Every row gives one point. Each copy is the shape, with its points in the same order, stretched, turned, moved and blurred by noise. Some copies are also mirrored. Which?
In the rows, zero is written as 128.

Shape (7 x 3):
[[182 137 214]
 [ 67  96 125]
 [144 147 169]
 [122  95 113]
 [125  75 150]
 [ 79 142  84]
 [ 94 106 103]]
Copy 1 (7 x 3):
[[185 168 158]
 [ 61 140 150]
 [147 135 150]
 [ 93 151 112]
 [103 178 129]
 [ 65  97 131]
 [ 71 131 126]]
Copy 1 is: mirrored
Copy 2 (7 x 3):
[[202 147  30]
 [132  77 167]
 [181 148  94]
 [105 120 132]
 [123  92  99]
 [124 136 201]
 [111 111 170]]
Copy 2 is: only turned
Copy 3 (7 x 3):
[[205 186 126]
 [140 120 187]
 [174 144 121]
 [113 152 140]
 [137 171 180]
 [114  89 117]
 [112 123 141]]
Copy 3 is: mirrored
Copy 4 (7 x 3):
[[234 146  49]
 [ 84 174 160]
 [166 135  86]
 [131 128 159]
 [165 172 141]
 [ 51 110 162]
 [ 88 130 162]]
Copy 4 is: only turned

Shape (8 x 4):
[[110 158 135 183]
 [147 158 201 187]
 [129  75 150 160]
 [ 95  63  93 117]
 [ 95  70 132 133]
 [121  77 141 112]
 [167 125 119 178]
 [ 96 148  97 130]]
Copy 1 (8 x 4):
[[117 142 163 173]
 [104  87 179 161]
 [203 102 143 126]
 [221 139 107  99]
 [208 123 136 105]
 [195 118 125  94]
 [129  98 109 176]
 [117 168 128 150]]
Copy 1 is: mirrored
Copy 2 (8 x 4):
[[170 110 159  84]
 [161 112 249  89]
 [130  99 150 139]
 [105 103  60 137]
 [104  87  94 127]
 [ 93 110 124 136]
 [173 137 175 134]
 [136 129  94  82]]
Copy 2 is: mirrored

Shape (13 x 8):
[[112 164  87 124  92 167 138 123]
 [137 137 141 110 113 101 110 114]
 [144 123 140 123 129 125 126 119]
 [148 120 101 120 132  95 138 147]
 [113 111 127 199 116 143 118 126]
 [122 113 153 157 106 150 154 130]
 [126 118 135  99  94 126  93 175]
 [129 117 105 175 109 172 123 138]
 [ 48 113   7  86 134 149 137 118]
 [146 115 129 102 108 145 124 117]
 [122 131 148 146  94 135 126 164]
 [141 156 143 116 152 111 135 141]
 [143 108 138 128  97  84 126 145]]
Copy 1 (13 x 8):
[[113 125 168 131 115 164 172 204]
 [128 144 123 101 144 134 119 112]
 [137 148 123 115 111 122 127 126]
 [143 144 138 159 127 115 159  92]
 [134 161 134 192 101 127  84 158]
 [136 148 119 141  99  87 118 164]
 [153 114  76 127 144 149 151 115]
 [145 154 125 180  93 146 123 178]
 [120   9 205 156 113 167 195 154]
 [158 135 118  95 117 139 138 141]
 [135 150 102 158 122 117 130 151]
 [ 97 136 127 128 103 112 142  96]
 [161 156 107 145 152 103 122 108]]
Copy 1 is: mirrored
Copy 2 (13 x 8):
[[130 216 183 144 104 144 122 131]
 [141 142 119 138 129 109  98 138]
 [132 140 139 136 125 120 115 126]
 [114 127 121 173 105 123 128 120]
 [128 169 158 138 166 139 159 101]
 [101 182 137 117 130 115 142 113]
 [158 137 134 152  86  99 148 169]
 [132 192 186 140 130 138 162  98]
 [ 69 162 177 174 119 219 101 175]
 [124 161 159 138 113 109 104 127]
 [135 169 127 130 112 103 161 139]
 [143 122  95 134  98 135 114 135]
 [114 143 100 162 134  88 126 128]]
Copy 2 is: only turned
